Rows are points. Each copy is the shape, with its points in the same order, turned, moved and blurred by noise. Is it also mirrored, or only turned?
In the rows, zero is written as 128.

Shape (8 x 3)
[[112 183 114]
 [164 117 130]
 [138 120 121]
 [ 96  64  93]
 [136  59  78]
 [116 166 146]
 [141 130 159]
 [133  98  88]]
Copy 1 (8 x 3)
[[124 179 108]
 [156  97 133]
 [138 118 154]
 [144 116 223]
 [176 103 208]
 [106 151 111]
 [110 103 123]
 [163 120 174]]
Copy 1 is: mirrored
Copy 2 (8 x 3)
[[101 157  95]
 [167 120 144]
 [147 111 121]
 [147  42  85]
 [187  58  96]
 [103 138 127]
 [128 119 152]
 [163  89  93]]
Copy 2 is: only turned

Shape (8 x 3)
[[133 110 167]
 [132 125 109]
 [152 160 109]
 [141 104 211]
 [164 168 103]
 [159  58 109]
 [ 98 133 105]
 [141 178 105]]
Copy 1 (8 x 3)
[[131 177 145]
 [147 115 133]
 [126  99 150]
 [111 200 174]
 [120  75 154]
 [213 152 147]
 [134 126 100]
 [100  85 144]]
Copy 1 is: mirrored
Copy 2 (8 x 3)
[[123 110 161]
 [150 148 120]
 [155 179 136]
 [ 98  98 201]
 [163 193 136]
 [194  76 138]
 [127 138  87]
 [147 200 120]]
Copy 2 is: only turned
Copy 3 (8 x 3)
[[173 116 122]
 [117 120 145]
 [116 155 155]
 [210 117 112]
 [112 172 161]
 [138  63 175]
 [ 96 118 111]
 [104 168 136]]
Copy 3 is: mirrored

Shape (9 x 4)
[[150 115  90  87]
 [120 163 145 104]
 [140 144 154 182]
 [184 129 155 190]
 [ 67 138 169 118]
 [148  61 170 171]
 [142 122 104  87]
 [171 149 157 116]
 [141 176 113 142]]
Copy 1 (9 x 4)
[[163 131  69 113]
 [ 85 147 102  93]
 [111 135 159 155]
 [124 143 145 190]
 [ 53  93 116  93]
 [119  79 117 196]
 [149 117  69 105]
 [ 98 171  91 151]
 [129 152 128  98]]
Copy 1 is: mirrored
Copy 2 (9 x 4)
[[154 101  77 105]
 [169 147 140 112]
 [118 172 135 173]
 [124 155 115 211]
 [127 142 181  90]
 [ 84  82 142 186]
 [156 104  93 102]
 [177 127 126 158]
 [151 178  90 133]]
Copy 2 is: only turned
Copy 3 (9 x 4)
[[107 143  71 106]
 [135 164 125 146]
 [180  92 146 136]
 [197  84 114 117]
 [117 166 182 122]
 [172  97 142  46]
 [110 152  84 113]
 [184 145  92 129]
 [144 120 104 165]]
Copy 3 is: only turned
Copy 4 (9 x 4)
[[157 101 139  77]
 [149 169 123 113]
 [130 148 170 177]
 [130 138 215 166]
 [104 166  84 142]
 [ 64 105 183 151]
 [152 116 136  79]
 [139 168 176 106]
 [182 146 149 141]]
Copy 4 is: only turned
